Each point is reached from the start by the listed moves, each made once or not at all, plus a little noise. Is the number of moves made odd or even? Then give how often each move was made.

Moves:
(1): [ 65   7 -20   4]
(2): [54 71 14 55]
Start: [-28 -53   7  -8]
Points:
[97 18  9 53] => even (1, 1)
[31  8 24 42] => odd (0, 1)
[-25 -51  -3  -8] => even (0, 0)

Moves:
(1): [ 45  18  -2 -18  -8   8]
(2): [  4  46  29 -78   8 -22]
(3): [  6   2  33 -15  19  32]
(4): [  6  31 -38  15   4  28]
Start: [-17   1 -11 -19  11  10]
Points:
[ -6  79 -18 -80  22  16] => even (0, 1, 0, 1)
[-16   4 -11 -20   9  12] => even (0, 0, 0, 0)
[ 38  96 -20 -97  17  22] => odd (1, 1, 0, 1)
[  31   68   17 -120   15   -2] => even (1, 1, 0, 0)
[ -1  82  14 -96  44  53] => odd (0, 1, 1, 1)

Moves:
(1): [ -5  29 -26  -5 -11   0  -6 -12  -1 -17  16]
(2): [-2 33 17 15  5  2 -5  5 14 25 -5]
(3): [ 18 -32   4  47 -12 -26 -57 -10   1  -8  31]
(4): [ -5  23  -9  60  40 -21  21  -5  33  15 -30]
(5): [ -2 -17   7 -57  46 -13 -17 -15  17  23   7]
(6): [ 18 -19  -5   2 -16  45 -20  -1  12 -45   0]
(7): [ 29  30  30 -21  -2   3  30 -19 -41 -27   4]
(8): [ 47  -4   4   6 -12 -26  -5  22 -35  11 -54]
(9): [  3  -2  -3   2 -33 -36  17 -28  37  -9   8]
Start: [  8  36  11 -24  12  11  -5  31  22 -18  16]
Points:
[ 20  23   6 -19  82  20 -20  11  84 -27  -7] => odd (0, 0, 0, 1, 1, 1, 0, 0, 0)
[  0  90 -23  32  41 -12  10  14  53 -22   3] => even (1, 0, 0, 1, 0, 0, 0, 0, 0)
[ 77  69  44 -35  84 -47  28  13  -3   3 -58] => even (0, 0, 0, 1, 1, 0, 1, 1, 0)
[ 53  50  32 -39  48 -13  28 -36  77 -63   5] => odd (0, 0, 0, 1, 1, 1, 1, 0, 1)
[ 49  94   5  -8  -4 -13 -22  46  -1   0 -28] => odd (1, 1, 0, 0, 0, 0, 0, 1, 0)
[121  41  59  27 -58 -28 -46   1   9 -69  -1] => even (0, 1, 1, 0, 0, 1, 1, 1, 1)

Moves:
(1): [  8 -19   4   8  -6 -19   0  18   4   3   0 -18  11   2]
(2): [ 16 -13  13 -10 -18 -15 -29  17 -14   5 -19   3  -1  21]
(3): [ -4   0   3  15  -4   1   4  -6   5   5  11   2 -13  -6]
(4): [-7 14 -3 -1  3 18  6 -5 15  9  2 -5 -9  9]
(5): [  7 -11   4  14   4 -19   0 -10  14   5  -5   7   8 -14]
(6): [ -8  -7  -9  -9   9   5  14   4   5  15   7  18 -10  -7]
(7): [-28 -33  30 -57  12  14 -37  29 -28  -8 -21 -30 -21   1]
(8): [  9   0  -5  -4 -20 -27 -14  22   2  -8 -10  -3   9  -8]
(9): [ -1   0  -3  -9   7   2  -9 -11   2   9  13  -6  -2   3]
(10): [  0  -6  13  -3  28  13 -23  10 -15  10  -6  -9 -19   3]
(11): [ 16   8  -2  -6   6  -3  15  -3  -7 -16  -8   8 -15  -4]
(12): [-14  24   3  -1   8  14  38 -17   3  15  13  -4  23 -32]
(13): [  5 -16 -15   5 -16   3 -16   1   1  12 -11 -13   0   3]
(14): [  1  -1  13 -14   8  24  -6   6  -3  -4   9  -5  -9  -3]
Start: [ 18  16   5 -16  16  24 -20   4   3  24  -1 -11  -2 -10]
Points:
[ -5 -22  44 -84  48  47 -86  35 -15  53 -22 -75  -7 -55] => even (0, 0, 0, 0, 1, 0, 1, 1, 1, 1, 0, 1, 1, 1)
[  -1  -16   33 -107   50   64  -46   59  -38   36  -30  -53  -44  -57] => even (0, 0, 0, 0, 0, 1, 1, 1, 0, 1, 1, 1, 1, 1)
[ -10  -15   53 -121   20   40  -60   52  -29   48   -8  -41  -11  -38] => odd (0, 1, 0, 0, 0, 1, 1, 1, 1, 0, 0, 1, 0, 1)
[  20   -8   57 -106   24   60  -69   50  -36    8  -35  -39  -55   11] => odd (0, 1, 0, 1, 0, 0, 1, 0, 0, 0, 1, 0, 0, 1)
